Each point is reached from the start by the listed moves, each made once or not at all, plus a little noise. Is the number of moves made odd or even? Then give how often each move was made.

Moves:
(1): [-22,-129]
(2): [186,-31]
Start: [-93,-127]
Points:
[-83,-131] => even (0, 0)
[-108,-260] => odd (1, 0)

Moves:
(1): [157,-41,-110,-61,44,-75,-158,-103,83,93,-60,-103]
(2): [-59,86,29,-129,-51,-53,-14,-87,-21,-34,-63,-57]
(3): [-54,61,-31,-91,-44,-100,-110,-118,80,63,134,-29]
(4): [47,-15,-82,67,-39,43,-45,-10,64,-23,49,-127]
(5): [17,-20,-12,-13,3,75,10,-56,-68,-80,57,-66]
(6): [122,61,90,-84,45,4,79,65,174,-67,2,1]
(7): [-2,-61,46,138,25,25,140,-15,-48,127,56,-141]
(8): [-102,129,39,157,107,-33,-128,-103,90,128,-5,-96]
(9): [-45,-70,-8,23,76,6,82,-32,122,16,-34,40]
(10): [25,119,-82,-5,-80,53,118,-119,-27,12,59,-37]
(11): [22,15,33,43,-13,-174,148,-109,-17,-34,27,46]
Start: [-55,-123,30,-63,38,15,-16,65,7,38,42,-102]
Points:
[-71,141,-86,-51,69,-95,-152,-540,111,346,222,-630] => odd (1, 1, 1, 0, 1, 0, 1, 1, 0, 1, 0)
[57,-59,117,-78,9,50,136,21,186,42,89,-430] => even (0, 1, 0, 1, 0, 1, 1, 0, 0, 0, 0)
[6,32,144,-269,54,-39,36,50,160,-57,-29,-178] => even (0, 1, 0, 0, 0, 1, 0, 0, 0, 0, 0)
[-83,13,22,-46,198,-302,-88,-348,271,209,-81,-261] => odd (1, 1, 0, 0, 0, 0, 0, 1, 1, 0, 1)
[1,-197,-26,-103,142,-98,43,-157,144,236,-54,-373] => even (1, 1, 0, 0, 0, 0, 1, 0, 1, 0, 0)
[124,218,-101,-109,48,-57,-167,-299,380,130,31,-522] => even (1, 1, 0, 1, 0, 1, 0, 1, 0, 1, 0)
[296,-54,4,-44,47,-67,312,-266,86,92,172,-407] => even (1, 0, 0, 0, 1, 1, 1, 0, 0, 1, 1)
